Each point is reached from the start by the listed moves, each made once or not at all, plus a little noise. Say if it took an odd or an even number of moves. Then give how often each move was made.

Moves:
(1): [48  9 14]
(2): [  2  42 -39]
Start: [-4 -2 -6]
Points:
[ -5  37 -50] => odd (0, 1)

Moves:
(1): [ 47   7   6 -20 -21  -8   5   0   3   5 -10]
(2): [ 7 53 -4  7 18 -4 11 11 -8  2 -8]
(3): [  0  -1  43  -4  -2   0   3 -16   3  -3  14]
(4): [  8 -14  13  42  -2  -4  -4  -3  -2  14  13]
(5): [ 15  -2   3   3  45 -10  -8  -3   7  -1  -2]
(6): [ 24   1   6  -6   3  49   6 -11  16  23  14]
(7): [ -3 -11 -20   8   8   4  69  -3  16  -7  15]
(8): [-3 -2  9 -3 -7 -1 -3 36  5 -3  6]
Start: [ 17  20  -3 -15  -3  -9  13  -5   7 -22  11]
Points:
[ 59  -6  46  27  48  30  79 -42  47   5  68] => odd (0, 0, 1, 1, 1, 1, 1, 0)
[ 91  78  58 -40 -11  22  33  14  25   3  29] => odd (1, 1, 1, 0, 0, 1, 0, 1)
[ 16  17  -2 -14  -1  -8  12  -5   7 -18  11] => even (0, 0, 0, 0, 0, 0, 0, 0)
[100  12   4 -35  21  22  81  17  55  -5  36] => odd (1, 0, 0, 0, 1, 1, 1, 1)
[ 57  18  47 -23  43  30  14 -36  33  -4  38] => odd (0, 0, 1, 0, 1, 1, 0, 0)
[113  63  31   6  33  10  19  23  30  17  27] => even (1, 1, 0, 1, 1, 1, 0, 1)

Moves:
(1): [ 28 -17   5   3  10  -2   9  16  -3  -3 -16  19 -12   7]
(2): [  3  22   3   7 -19  16   7   8  13   5   0  21 -13  -2]
(3): [-11   6  21   2  11   0   2   7  -7 -11  -6  18   3   2]
(4): [ -3 -12  -1  31  -1  -2  -2  -5  11   4  -5   5  -2   9]
(5): [-11  22 -16  10  27  -7   3  -9  -6   8   3  -1 -11   6]
(6): [  3  -4  -1   2  10  19  14   0   3  -4 -10  -9   0   7]
(7): [  8   4   7  -1  -3 -11  40  -5   3  -7   7   3   4   5]
(8): [  2  -4 -11   8   8  -1   6  29  -3   1  -2 -12  11   6]
(9): [  0  -4   4  -7   3  -8 -21  -4  26 -14 -11   9   5  19]
(10): [-4 -9  2 -2  8 -6  9  2  5 25 -1  5  2 -9]
(11): [16 -9 19 -8  5  8 -9  6  1  5 33  3 11  8]
(12): [-21 -11  -9  -7   8  -6   0  -3   2  -6   8  26   4   4]
(13): [  9  18 -14   8   2   3  -2  -3  -6  -3 -12  17  21 -10]
(14): [ -6   5   4  -2 -11  -8   7   2 -17   7  -6   1  -6  36]
Start: [-10  -7   5  10   3   3  -4  -5   5   1  -8  27   6  -6]
Points:
[-26  24  15  16   8  10  74   3   2   5 -26 109  20  29] => even (0, 1, 1, 0, 0, 1, 1, 0, 0, 1, 0, 1, 1, 1)
[ 27   3   2  58  -7  26  30  14   6   6 -56  81  -3  40] => even (1, 1, 0, 1, 0, 1, 0, 0, 0, 0, 0, 0, 1, 1)
[ 26  14  12  24   3  12  46  32  18  27  17  63  41 -10] => even (0, 1, 0, 0, 0, 0, 1, 1, 0, 1, 1, 0, 1, 0)
[-29   1   4  24  69   0  10  22  26   6 -33  37  15  26] => even (0, 0, 1, 0, 1, 1, 0, 1, 1, 1, 0, 0, 0, 0)
[-23  24  -1  20  64   3  -1  -9  19   1 -43  68  26   8] => even (0, 0, 1, 0, 1, 1, 0, 0, 1, 1, 0, 0, 1, 0)
[ -1  -3  23  54  44  -9  69   0  -8  -6 -41  60 -19  67] => odd (1, 0, 1, 1, 1, 1, 1, 0, 0, 0, 0, 0, 0, 1)
[ -4  19 -17  29   9  23  59  21  19 -11 -19  72  34   4] => even (0, 1, 0, 0, 0, 1, 1, 1, 0, 0, 0, 1, 1, 0)
[-23  11  20  55  24 -21  63   9   2  -1 -22 121 -29  62] => even (1, 1, 1, 1, 1, 0, 1, 0, 0, 0, 0, 1, 0, 1)

Moves:
(1): [-12   1  -5   1   3   2  10  -1 -18 -10  17  15  24   4  11 -17   3  -9
   8  -3  12   4  -6   2  14]
(2): [  9  17 -27   0 -15   4  11  29   3  26  -9 -16   0  -4  20  32  -6   7
 -32  -3  -6   8  -2  25  -6]
(3): [ 10  10   1  22  -9  18  10   1 -15   8   4 -12  20  -8   9   3   2   8
   1  13  -9  -6 -17 -14  -3]
(4): [ -4  29  -9 -17   1   6  -7  -6  -7 -11 -23 -11 -12  -2 -14  -5   2   1
  12  -2  -2  -1  11   4 -19]
(5): [-12   8   6 -26   0   4  -3   5 -27  20   2   1  15  -3   9 -10   9  33
  14  25  32  -8  -9   0 -11]
(6): [  3  -3 -13 -25  10 -29  -6   3   9  15   2   0  -5  -2   1 -16  11   9
   7  12   6   7  12 -19 -11]
(7): [ -8  19  -3  15   6   3  11  26   1   1 -41  -6   5 -31  -8  17  13   3
  -8  37 -11   4  10  16  14]
(8): [-11  -1  -3 -12 -19  26 -32  24 -20   4  -7 -18  13 -15  -9 -14  -1   3
  17  28  -9  26   3  -4  -9]
(9): [-16   6   2  -7  14  -3 -23   6   3 -17  -3  16  15 -10  13 -18 -17 -15
   3 -12 -19   0   9 -16 -12]
(10): [  6  10  14   5 -22 -16  -4  16 -11  -5   4  -7   9  11  11  12  22   9
 -24  -4  44  28  22 -32 -15]
(11): [  3 -19   0 -16  19   9  10  11 -14  -3  28  -1  12 -17  -7  -7   1 -15
   2   0  11   4  17  19 -17]
(12): [ 26  11  16  -8   9   0   7 -17  12 -23 -21  11   0 -17  -7  11   0 -10
 -11  22   1   3  -9  -3 -21]
(13): [ 3 -7 11  3 -5 -7  8 -9 -6 10  1  6  8  6 12  4  7 -9 11 -2 -8 -5 -3  3
 11]
(14): [  1  11 -12  -3  14   6   1  16  24 -21 -18  -3   6   0  11  -9 -12   2
  25 -13   2   4   3   3  -6]
(15): [  9  -6 -14  -2 -12   6  21   1 -14 -16 -16  13  -9 -15  -4  -7   3  -4
 -14 -18 -22 -11   4  13  15]
(16): [  8   3  -6   3  18 -19  -6  17 -12  -3  -2  -3 -12   0   8   2 -13   4
  -3  17   4   1  12  16  -6]
(17): [ -2  17  -2   4   4  -4  11   4  13  -7  11  10 -22  -1  16   4   2  -2
  14   0 -16   5   5  -2  -8]
(18): [  4  12 -15  11  -1  -1 -16  20  -4  -3  18   0 -13 -21   0   5   6   3
  13   1  13   4   1   1  25]
(19): [ -7  11   2  -8  18  18  -8 -12  23 -10   6  -7  -6   8   8  -6  32  -4
 -13   2 -13   4   8  16 -13]
(20): [-12 -12  -2  22  15   5  -8   1  -5  -7  12  -3 -10  -4  15   9  -3  -5
  12   2   8  18   5 -29   5]
(21): [-13  -6  -2  -8  -3 -11  -7  -7   8  -8  -1  -6   9   0   5   3  10   4
   1   8   4   0  10  -3  -8]
(22): [-18 -24  -5  32  21 -22  -8   9 -11   8 -10  32   4   7  -8 -11  21   3
 -13 -14 -11   7  -5   4 -21]
(23): [  9  -4  -3  12   1  10  11 -21  -3  -2   3   4  -7   2  -2  -2 -12   8
   3  -7   0   6  13  10   5]
(24): [  4  11   7 -14   7 -14  -9  -8   2 -25   4   3   5  16  -5  17   0  13
  -7  -2 -20   7   5   8  19]
Start: [ 21  -2   8 -28  15   3 -24  16 -12 -31 -18  -5 -22   6   0  15  11  21
   4 -37   2   1 -19   6  24]
Points:
[  45  110  -30  -86   59  -41  -16   77   -2 -121 -116    7    7  -31
   59   37   58   19  -42   -8  -30   54   56   44  -13] => even (1, 1, 0, 1, 0, 1, 1, 0, 1, 1, 0, 1, 1, 1, 1, 1, 0, 0, 1, 0, 0, 0, 0, 1)
[-16  31  -2 -46  43  -5 -90  84 -63 -96 -53   0  46  -4  47 -20  66  78
 -10  -8 -16  54  25  -3 -48] => even (0, 0, 1, 0, 1, 0, 0, 1, 1, 1, 0, 0, 0, 1, 1, 1, 0, 0, 1, 0, 1, 1, 0, 1)
[  9  -7 -26  20  51 -15 -88  70 -47 -46 -37  19 -14 -50  47  36   5  13
   6   2 -21  69  16  13 -12] => odd (0, 1, 0, 0, 0, 0, 0, 1, 1, 0, 0, 1, 1, 0, 0, 1, 0, 1, 0, 1, 1, 1, 1, 0)
